Every row gives one point. The ring and each string are closed loops that go straight from each point to the next, and from the last back to the first. Before rounding, they use only three directions, however many columns there are. How many times does the string pass through the ring? Passing back the other way cancels.

Ring (6 x 4)
[[-38 -10  -1  -4]
 [  2 -40  27   9]
 [ 50 -28  25  22]
 [ 33  24  -8  13]
 [ -1  39 -17   2]
 [-51  29 -24 -11]]
String (30 x 4)
[[-80  51 -37 -22]
 [-63  15   2 -17]
 [-36  -3  16  -8]
 [-62   5  -2 -14]
 [-69  13 -31 -13]
 [-41  11 -37  -3]
 [-20   0 -16   2]
 [-12 -12  13   2]
 [-21 -41  45  -1]
 [-14 -62  51   4]
 [ 10 -55  30  14]
 [ 21 -32  11  16]
 [ 11 -13   9  10]
 [ 17 -31  34  11]
 [ 21 -30  35  12]
 [ 15 -11  15  10]
 [ 36 -30  40  16]
 [ 82 -25  29  31]
 [ 95   7 -12  36]
 [ 41  20 -26  19]
 [ 10   7  -5   9]
 [ 15   3  14   8]
 [ 22  16  12   8]
 [ 26  51 -25   9]
 [ 12  57 -42   7]
 [  0  39 -31   4]
 [ -8  17  -6   1]
 [-26  18   7  -6]
 [-60  49 -18 -18]
 [-69  64 -48 -19]]
Times through: 4

Ring (6 x 9)
[[-35 -21 -42   8   6   1  -3   5  15]
 [-49  10 -23  25  -4 -33  -9   1  19]
 [ -9  44   6  24 -12 -45 -17  22  16]
 [ 47  62   8  15  11 -32 -24  50  -3]
 [ 51  38 -10   5  20  -9 -20  50  -7]
 [  0 -21 -40  -4  11  18  -5  22   8]]
String (29 x 9)
[[ 21   0 -45   1  35  12 -11  33  -9]
 [ 35 -20 -43 -14  23  35  -7  38  -3]
 [ 27 -26 -29 -17  -1  35  -4  34  11]
 [ 15  -9 -23  -5  -1  14  -7  30  12]
 [  7  13 -27   9  16  -7 -13  28   2]
 [  3  -5 -49   5  32   8  -9  24  -5]
 [-12 -32 -55  -3  21  23  -3  15   5]
 [-24  -7 -47  13  24  -5  -8  11   3]
 [ -5   8 -21  10   3 -11 -10  21  11]
 [ -5  -4 -18   3  -9  -1  -7  20  18]
 [-22  16 -24  20   8 -25 -12  14   9]
 [-67  26 -32  41  15 -55 -13  -7  10]
 [-33  26 -19  28   5 -40 -14   9  11]
 [-14  18 -13  16  -3 -24 -12  18  14]
 [-15   8  -6  10 -19 -17  -9  16  23]
 [-35  33   2  28 -19 -48 -14   9  24]
 [-40  52   4  39 -10 -67 -18   8  19]
 [-31  48  -2  36  -2 -59 -18  12  13]
 [-36  49  -5  38   1 -61 -18  10  12]
 [-65  49  -6  48  -4 -76 -17  -4  18]
 [-75  42 -17  49   3 -74 -15  -9  16]
 [-56  32 -26  40  13 -55 -14  -1   9]
 [-22  12 -22  17   3 -22 -11  14  12]
 [-12   8 -21  12   2 -14 -10  18  12]
 [-48  -5 -48  22  20 -18  -7   0   7]
 [-40 -27 -56   9  18   5  -3   2   9]
 [-17  -9 -47   9  23   0  -8  15   2]
 [  2   9 -21   8   5  -8 -11  25   9]
 [  6   6 -31   6  17  -1 -11  27   2]]
Times through: 0
String (28 x 9)
[[-15  56  14  31 -15 -59 -19  20  18]
 [  3  80  19  37  -3 -70 -26  30   8]
 [ 15  63   6  27   7 -49 -23  35   3]
 [ 20  60   0  25  14 -43 -23  37  -2]
 [ 21  22  -4   5  -5 -11 -14  34  11]
 [ 39  23   0  -1  -6  -3 -15  43   9]
 [ 71  58   0   7  24 -16 -25  61 -13]
 [ 68  73 -13  18  49 -29 -29  61 -27]
 [ 29  33 -16  10  20 -14 -18  39  -4]
 [ 15  16 -15   6   5  -8 -13  32   7]
 [ 44   4 -16 -10   4  17 -11  44   5]
 [ 61  29 -20  -2  29   6 -18  54 -12]
 [ 64  59 -19  13  48 -18 -26  58 -25]
 [ 70  75 -13  18  51 -29 -30  62 -28]
 [ 44  59  -8  17  28 -29 -24  49 -12]
 [ 26  32  -6   9   5 -16 -17  38   4]
 [ 43  32   9   1 -11  -9 -16  46  11]
 [ 48  87  24  25   6 -54 -29  52  -2]
 [ 27  95  25  36   5 -71 -30  43   0]
 [  2  60   4  30   4 -53 -22  28   6]
 [ -1  21  -5  12 -10 -21 -13  24  16]
 [ -5  17  -8  11  -9 -19 -12  22  16]
 [-25  13  -1  15 -24 -27  -9  12  27]
 [-55  34  -3  36 -17 -59 -13  -1  25]
 [-50  50 -10  44   5 -69 -18   3  12]
 [-18  28 -12  22   0 -34 -14  17  12]
 [ -2   7 -10   6 -12  -9  -9  22  18]
 [-12  12   0  10 -25 -19 -10  18  26]]
Times through: 5

Ring (8 x 14)
[[-12  11 -12  19  -1  33 -31  11  11  16 -32  26  27  -9]
 [-18   8  -2  -5 -21  41 -25  23   3   5 -38   8   2 -25]
 [ -4   8  11 -21 -25  14  -1  23  -6  -1 -19 -17 -17 -17]
 [  7  10  17 -22 -20 -15  13  16  -7  -1   0 -25 -21  -2]
 [ 18  14  18 -13  -7 -45  22   3  -5   4  20 -24 -16  20]
 [ 25  17   8  13  14 -54  16  -9   4  17  26  -5  12  37]
 [ 20  17  -8  39  27 -26  -4 -12  13  28   9  21  44  33]
 [  3  14 -15  38  18  10 -23  -2  15  26 -16  32  46  13]]
String (28 x 14)
[[ 17  15  -9  35  21 -10  -5  -5  10  25  -1  16  42  22]
 [ 21  17 -23  64  41  -1 -15 -14  19  39  -6  38  76  30]
 [ 14  16 -34  80  46  23 -31 -13  24  45 -21  56  95  24]
 [  4  14 -23  50  23  27 -28  -1  17  31 -26  38  62   8]
 [  2  12 -10  25   8  16 -18   5  10  20 -20  20  34   3]
 [ -3  12  -3  11  -2   9 -16   8   7  13 -17  13  15   0]
 [ -1  11 -10  22   4  22 -19   8   9  18 -24  18  31  -2]
 [-11  10 -22  35   6  55 -38  12  14  23 -45  36  49 -14]
 [-19  11 -13  17  -6  41 -39  14  13  14 -39  31  24 -14]
 [-17  12  -4   5 -10  19 -31  11  11  10 -26  23   8  -7]
 [ -2  13   0   6  -4   0 -12   7   6  11 -11   9   8   4]
 [  6  13 -17  41  19  21 -21   1  13  27 -21  29  52   7]
 [ 12  16 -27  65  37  17 -26  -9  20  38 -19  45  78  20]
 [ 17  18 -20  59  38 -12 -17 -16  20  36  -1  40  66  34]
 [ 12  17  -2  23  15 -32  -4  -8  11  20  10  15  23  30]
 [ 19  19   4  20  18 -55   6 -14  10  19  25   9  16  42]
 [ 40  21   0  40  37 -70  21 -23   9  30  39   6  40  58]
 [ 20  18  15  -1   5 -65  18  -8   3  10  32 -10  -7  38]
 [  6  15  14 -11  -9 -37   6   3   1   4  12  -9 -16  17]
 [ 10  14   7   3  -1 -22   4   4   2  11   4  -4   4  14]
 [ 31  15  10   9  11 -47  25  -4  -2  15  24 -17  11  30]
 [ 20  14   6   9   6 -28  13   0   0  14  11  -9  12  20]
 [ 12  14   8   1  -1 -24   6   3   1  10   6  -7   2  15]
 [ 32  16  11  11  13 -53  26  -7  -1  16  28 -16  11  35]
 [ 35  19  16   6  14 -78  33 -13   0  14  43 -19   1  47]
 [ 27  19  16   3  10 -77  24 -12   3  12  40 -12  -4  46]
 [ 43  21  -2  46  42 -68  22 -24  10  33  38   7  47  59]
 [ 33  18 -13  54  39 -28   5 -16  12  35  13  19  61  40]]
Times through: 2
String (30 x 14)
[[  1  14   0  11   1  -9 -12   3   8  13  -5  12  12  11]
 [  8  13 -11  32  14  10 -14   1  10  23 -14  20  41   9]
 [  8  13 -26  58  29  31 -27  -2  17  35 -27  40  72   9]
 [  3  13 -28  59  28  37 -34  -2  19  35 -32  46  73   6]
 [ -4  14 -26  53  23  34 -39  -1  21  32 -32  49  65   6]
 [ -6  14  -8  20   4   5 -24   3  13  17 -16  26  23   8]
 [ -1  13   4   2  -6  -9  -9   6   6   9  -6   6   2   7]
 [  9  13  -8  26  11   3 -10   2   8  21 -10  14  33  10]
 [ 20  17 -23  63  39   2 -16 -12  18  38  -8  37  74  28]
 [ 32  20 -25  78  55 -19  -9 -24  21  46   7  42  89  46]
 [ 29  21  -7  46  37 -51   4 -22  15  32  25  22  47  51]
 [ 15  17   8   8   8 -49   7  -7   7  14  21   1   4  33]
 [ 10  14   4   7   2 -21   2   2   4  13   4   0   9  16]
 [ 22  15   5  14  11 -35  13  -4   3  17  15  -5  16  27]
 [ 24  15   7  11   9 -35  16  -2   0  16  16 -10  14  25]
 [ 29  15  17  -4   3 -55  31  -2  -5   9  29 -27  -6  29]
 [ 21  14  28 -28 -14 -62  34   5 -10  -2  31 -38 -34  23]
 [  7  13  28 -36 -24 -51  21  10  -8  -6  21 -32 -44  13]
 [  2  13  19 -24 -19 -32   8  10  -3  -2   9 -18 -29   8]
 [  8  12   8  -2  -6 -15   4   7   0   8   1  -8   0   8]
 [ 19  13  10   0  -1 -24  17   6  -4  10   9 -18   3  13]
 [ 29  14  18  -7  -1 -47  32   2  -8   8  25 -31  -7  23]
 [ 27  16  28 -23  -8 -75  37  -1  -8   1  40 -37 -30  32]
 [ 15  16  20 -16  -8 -57  19   0  -2   3  26 -20 -22  26]
 [ 11  15  11  -3  -3 -37   8   1   2   8  13  -7  -6  20]
 [ 17  15   1  18  11 -23   5  -2   5  18   7   2  21  21]
 [ 27  17  -5  37  27 -30   6 -11   9  27  13  10  42  33]
 [ 39  20 -20  72  54 -33   3 -25  17  44  17  30  82  51]
 [ 25  19 -18  60  42 -25  -8 -19  19  37   9  34  67  42]
 [  5  17  -6  26  14 -19 -14  -6  14  21   1  23  27  24]]
Times through: 5

Ring (9 x 14)
[[ -2  15  -6 -51   5  28 -15 -49  11   7  14  33 -12  -9]
 [ -6  34  -2 -22  -1  31  -7 -27  50   0   8  26  14 -10]
 [ -3  36   2   6 -10  18   2   1  64   1  -4  10  31 -12]
 [ 20  14   6  22 -25 -10   6  24  37  21 -25  -6  30 -18]
 [ 24  -5   4  19 -25 -29   6  34   5  26 -29 -19  16 -15]
 [  6 -11  -3   9 -11 -37   6  40 -16  10 -19 -34  -2  -3]
 [-24  -7 -13 -18  12 -27   2  26 -27 -17   6 -35 -24  13]
 [-25  -4 -14 -36  17 -13  -4   3 -28 -17  14 -20 -30  12]
 [ -6   4 -10 -57  11  16 -15 -42 -12   3  16  22 -26  -3]]
String (30 x 14)
[[ 39  -5   9  35 -37 -32   8  41  16  39 -42 -17  30 -24]
 [ 12  17   6  36 -24 -17  12  43  44  13 -27 -20  36 -14]
 [-16  29  -2  21  -5  -3  10  33  51 -12  -6 -20  26  -1]
 [  5  14  -1  -4 -10   0   0   3  24   9  -8   1  11 -10]
 [-19  28  -5   1   1   5   4  14  41 -14   3 -10  15   0]
 [-28  50  -3   6   3  25   5   6  78 -22   9   2  31  -1]
 [-12  51   0 -13  -1  45  -5 -30  82  -6  10  33  30 -12]
 [ 11  31   1 -35  -7  42 -14 -53  48  17   5  49  14 -20]
 [  3  38  -1 -50   1  56 -18 -71  52  11  16  60   8 -18]
 [-27  41  -8 -36  14  41  -9 -37  52 -18  24  27   5  -1]
 [ -7  30  -5 -49   7  43 -15 -56  36   1  18  42  -1 -10]
 [ 20  17  -1 -59  -5  42 -22 -75  19  27   8  60  -5 -23]
 [ 23   8   0 -42 -10  23 -16 -49  10  29  -2  40  -3 -21]
 [ -1  14  -3 -21  -2  10  -5 -14  19   5   1  10   2  -8]
 [-27  37  -6 -14   9  23  -1  -7  51 -20  14   5  12   1]
 [-27  61  -2  -8   5  47  -1 -21  94 -21  17  25  33  -5]
 [ -2  53   4   3 -11  41  -1 -19  92   2   0  31  43 -18]
 [-10  53   4  23 -11  25   7  11  95  -7  -4   7  48 -11]
 [ -7  44   4  34 -15  10  11  29  85  -5 -12  -7  48 -11]
 [ 34  20  12  39 -37  -6   8  27  59  33 -36   1  49 -28]
 [ 36   0   8  13 -31 -14   1  13  17  37 -31   2  22 -25]
 [  7   6  -1  -1 -11 -10   1  13  13  11 -12  -8   8  -9]
 [ -6  11  -2  15  -8 -19   8  36  20  -3 -11 -27  13  -2]
 [ -3   4  -2  26 -12 -32  12  53  12   0 -19 -39  14  -1]
 [-13  11  -5   5  -2 -15   6  29  15  -8  -5 -24   6   2]
 [  9  -1  -2  -5 -10 -15   0  13   0  13 -12 -10   1  -8]
 [-14  12  -6   0   0 -11   5  23  15  -8  -2 -21   4   2]
 [  1  -2  -2  23 -12 -36  11  52   3   3 -20 -40  10  -2]
 [ 51 -28   9  33 -42 -54   8  52 -22  50 -51 -30  16 -24]
 [ 57 -23  10  21 -42 -38   2  28 -13  57 -47  -9  17 -30]]
Times through: 2

Ring (10 x 14)
[[-25 -22  -6  10 -25   0  19 -16  -4  12  -6   6  -4   1]
 [ -6   7 -29   9  -5 -33  25  -4  -5 -15 -26  -5   9   6]
 [  8  27 -36   6   8 -50  21   5  -9 -33 -36 -12  19  10]
 [ 16  34 -25   0  10 -49   4   9 -15 -42 -36 -14  26  15]
 [ 14  32   3  -7   0 -25 -19   9 -21 -34 -24  -8  29  17]
 [ 10  38  17 -10  -6  -8 -23  10 -19 -25 -16  -3  31  15]
 [  1  48  23 -11 -14   8 -14   9 -11 -11  -9   4  31   7]
 [-16  33  26  -6 -27  26  -1   0  -3  11   1  12  21   0]
 [-33  -7  28   1 -40  38   4 -14  -2  30  11  17   2  -3]
 [-37 -31  20   7 -42  33   9 -21  -3  33  11  16  -8  -2]]
String (24 x 14)
[[-60 -63  48   8 -67  74   3 -35  -1  67  35  29 -23  -8]
 [-46 -38  21   9 -48  41  16 -25   1  44  16  20 -13  -6]
 [-49 -78  35  10 -56  49  -4 -35 -10  48  24  20 -25   1]
 [-17 -10  11   2 -25   7   0 -10 -10   6  -4   6   5   6]
 [-11  17 -20   7 -10 -19  27  -3  -1  -6 -20   0  11   1]
 [ -7  22 -43  12   0 -41  43  -2   2 -16 -32  -6  11   1]
 [ -8  -6 -35  12  -5 -38  28  -8  -6 -15 -27  -7   3   6]
 [-13 -20   4   4 -20  -5  -4 -11 -15  -2  -8   1   3  10]
 [  8  42 -30   3   6 -42  20   8  -6 -31 -34  -9  25   7]
 [ 33  85 -69   3  37 -93  37  25  -5 -69 -65 -25  42  11]
 [ 30  40 -42   0  25 -76   3  14 -20 -63 -50 -23  31  21]
 [  4   2   2  -2  -7 -21 -16  -1 -21 -23 -18  -6  16  17]
 [  1  27  -2  -2  -7 -16   0   4 -11 -18 -19  -3  21   9]
 [ 26  64 -12  -9  14 -44  -9  20 -17 -49 -37 -14  41  17]
 [ 21  34  23 -15  -1 -16 -43  13 -29 -39 -19  -9  35  24]
 [ -7  -9  35  -7 -25  16 -33  -6 -23  -3   1   4  13  15]
 [ -2  25  12  -5 -14  -1  -9   3 -12 -11 -11   1  22   9]
 [  9  69   4  -9  -2 -12   0  16  -7 -23 -22  -1  38   6]
 [ -9  18  23  -6 -22  13 -12  -1 -12   0  -4   6  18   7]
 [-17  17  46 -10 -34  40 -22  -3 -11  15  10  14  18   4]
 [-12  76  26 -11 -21  28   8  12   5   8  -3  14  35  -6]
 [-12  50  10  -4 -18  12  14   5   2   4  -8   9  25  -3]
 [-13  13  10  -1 -21   7   2  -4  -7   2  -7   6  14   4]
 [-43 -45  47   2 -54  57 -11 -25  -8  45  25  22 -10   0]]
Times through: 2
String (31 x 14)
[[  6  35 -18   0   2 -33   9   7 -10 -28 -29  -7  24  10]
 [ 10  46 -26   0   7 -42  15  10  -8 -33 -34 -10  27   9]
 [ 34  85 -71   3  38 -95  38  25  -5 -70 -66 -25  42  12]
 [ 28  58 -72   7  33 -95  36  17  -8 -65 -62 -25  31  13]
 [ -5 -18 -14   7 -10 -27   3  -9 -16 -15 -20  -6   3  13]
 [-10  -5  -2   4 -16  -9   3  -7 -12  -5 -12   0   7   8]
 [ -2  33 -21   3  -3 -27  22   3  -3 -17 -26  -3  19   4]
 [-12  14 -29  10  -8 -26  34  -4   1  -7 -23  -1   9   0]
 [-42 -52  -4  17 -38  14  28 -28   0  33   4  12 -20  -4]
 [-51 -79  33  11 -57  49  -1 -36  -8  50  25  20 -26   0]
 [-39 -52  34   5 -48  41  -8 -26 -11  36  18  17 -13   2]
 [-18   3  11   1 -24  10   4  -7  -7   8  -4   7   9   3]
 [-17  35   0   1 -19   6  23   0   4   7 -10   8  17  -4]
 [-19  29   8   0 -23  13  17  -2   2  11  -6  10  16  -4]
 [-23  43  11  -1 -26  23  23   0   8  18  -2  14  19  -9]
 [-45 -11  49  -1 -54  67   0 -18   1  50  26  27  -1  -8]
 [-44 -32  53   0 -56  66 -11 -23  -6  49  28  25  -6  -3]
 [-45 -17  46   1 -54  64   1 -20   1  49  25  26  -3  -8]
 [-45 -47  50   2 -57  62 -12 -26  -8  48  28  23 -12  -1]
 [-20 -13  20   1 -30  17  -6 -11 -11  12   2   8   4   6]
 [ -9  21   0   0 -15  -4   8  -1  -6  -4 -13   3  16   4]
 [-30  -2  -2   8 -29  12  28 -13   4  21  -3  11   1  -5]
 [-11  28 -18   5 -10 -15  29  -1   2  -4 -20   2  15  -1]
 [ -4  36 -18   3  -5 -21  23   3  -2 -13 -24  -1  20   2]
 [ -3  36 -39   8   2 -39  39   3   2 -19 -33  -6  17   1]
 [  6  38 -68  14  16 -71  53   5   2 -36 -49 -15  17   3]
 [ 17  61 -66   8  24 -77  46  14   0 -48 -54 -18  29   6]
 [ 26  61 -75   9  33 -95  42  17  -5 -63 -63 -25  31  11]
 [  7   3 -24   5   2 -43   3  -1 -17 -31 -30 -12  13  16]
 [  0   7  -7   1  -7 -22  -1  -1 -14 -19 -20  -5  14  12]
 [ -1  28  -7   0  -7 -18   7   3  -8 -16 -20  -2  20   7]]
Times through: 4

Ring (8 x 14)
[[ 55 -44 -25  20  -5  38   0 -52  66  -2  34 -58  30   8]
 [ 54 -74 -20  18  10  24  10 -49  67  -1  32 -69  48  10]
 [ 40 -87 -10  18  33   2  10 -46  52  -3   9 -57  53   3]
 [  8 -56  13  12  42   0   3 -41  34   3 -19 -12  23 -13]
 [ -7 -23  22  10  37   9  -5 -40  26   6 -30  17  -3 -22]
 [ -8  14  13  14  23  20 -21 -44  19   0 -35  34 -24 -27]
 [ 18  24 -17  26   4  28 -35 -54  24 -13 -21  14 -19 -21]
 [ 40   2 -29  26  -7  37 -25 -56  44 -12   8 -21   1  -7]]
String (30 x 14)
[[ 11  13   7  11  -2  47  -9 -45  45   9   2   9 -22 -13]
 [ 19 -10  -5  18  13  24 -15 -48  36  -3  -9  -4  -1 -14]
 [ -6  27  16  10   7  39 -17 -44  30   8 -20  34 -35 -24]
 [-31  52  30   9  18  31 -26 -41  10   8 -48  71 -58 -38]
 [-31  34  30  10  30  18 -24 -40   6   5 -55  66 -45 -38]
 [-36  23  51  -5  22  38   2 -32  29  27 -30  58 -47 -29]
 [-15   0  39  -2  16  40   9 -35  43  25  -9  27 -27 -18]
 [ 19 -26  -6  20  24  12 -14 -48  32  -6 -15  -9  11 -14]
 [  5 -19  -1  22  38  -3 -24 -48  14 -12 -40  11   4 -24]
 [ -3 -10   4  21  40  -3 -25 -47  10 -10 -47  23  -4 -28]
 [ 17 -22  -7  21  25  10 -17 -49  28  -8 -20  -4   8 -16]
 [ -2  -2  21   6  13  35  -2 -40  40  14  -9  16 -18 -16]
 [-27  41  36   2  11  43 -12 -38  26  18 -29  58 -53 -30]
 [-12  57  -2  26  18  16 -52 -52  -4 -16 -60  62 -47 -41]
 [ 18  28 -33  39  20   2 -58 -60  -1 -34 -51  24 -14 -32]
 [ 27  16 -33  35  11  13 -47 -59  15 -27 -31   6  -7 -23]
 [ 37   8 -39  36   7  16 -43 -60  22 -27 -20  -8   2 -17]
 [ 34 -14 -23  26   8  22 -22 -54  37 -13  -4 -19   9 -10]
 [ 30 -11  -8  15  -4  44  -5 -48  54   4  16 -20   0  -4]
 [ 33 -21 -11  17   1  37  -5 -49  53   1  15 -26   8  -3]
 [ 37 -33 -24  26  16  13 -18 -53  38 -14  -4 -30  23  -8]
 [ 62 -40 -43  31   0  24 -17 -58  53 -18  20 -58  35   4]
 [ 73 -43 -38  22 -23  53   2 -55  81  -2  57 -78  34  17]
 [ 71 -47 -48  31  -7  30 -13 -59  62 -17  33 -72  42   9]
 [ 52 -38 -35  29   7  20 -17 -56  47 -16  11 -47  30  -1]
 [ 27 -25  -3  14   6  34  -1 -47  52   5  12 -22   8  -4]
 [ 43 -26 -29  27   6  23 -19 -55  44 -14   5 -34  20  -5]
 [ 52 -14 -45  35   2  20 -33 -60  37 -25   0 -35  19  -7]
 [ 52  21 -54  40 -13  32 -49 -65  31 -31  -3 -19  -2 -12]
 [ 21  39 -11  19 -18  56 -25 -52  43  -1   4  11 -32 -14]]
Times through: 0
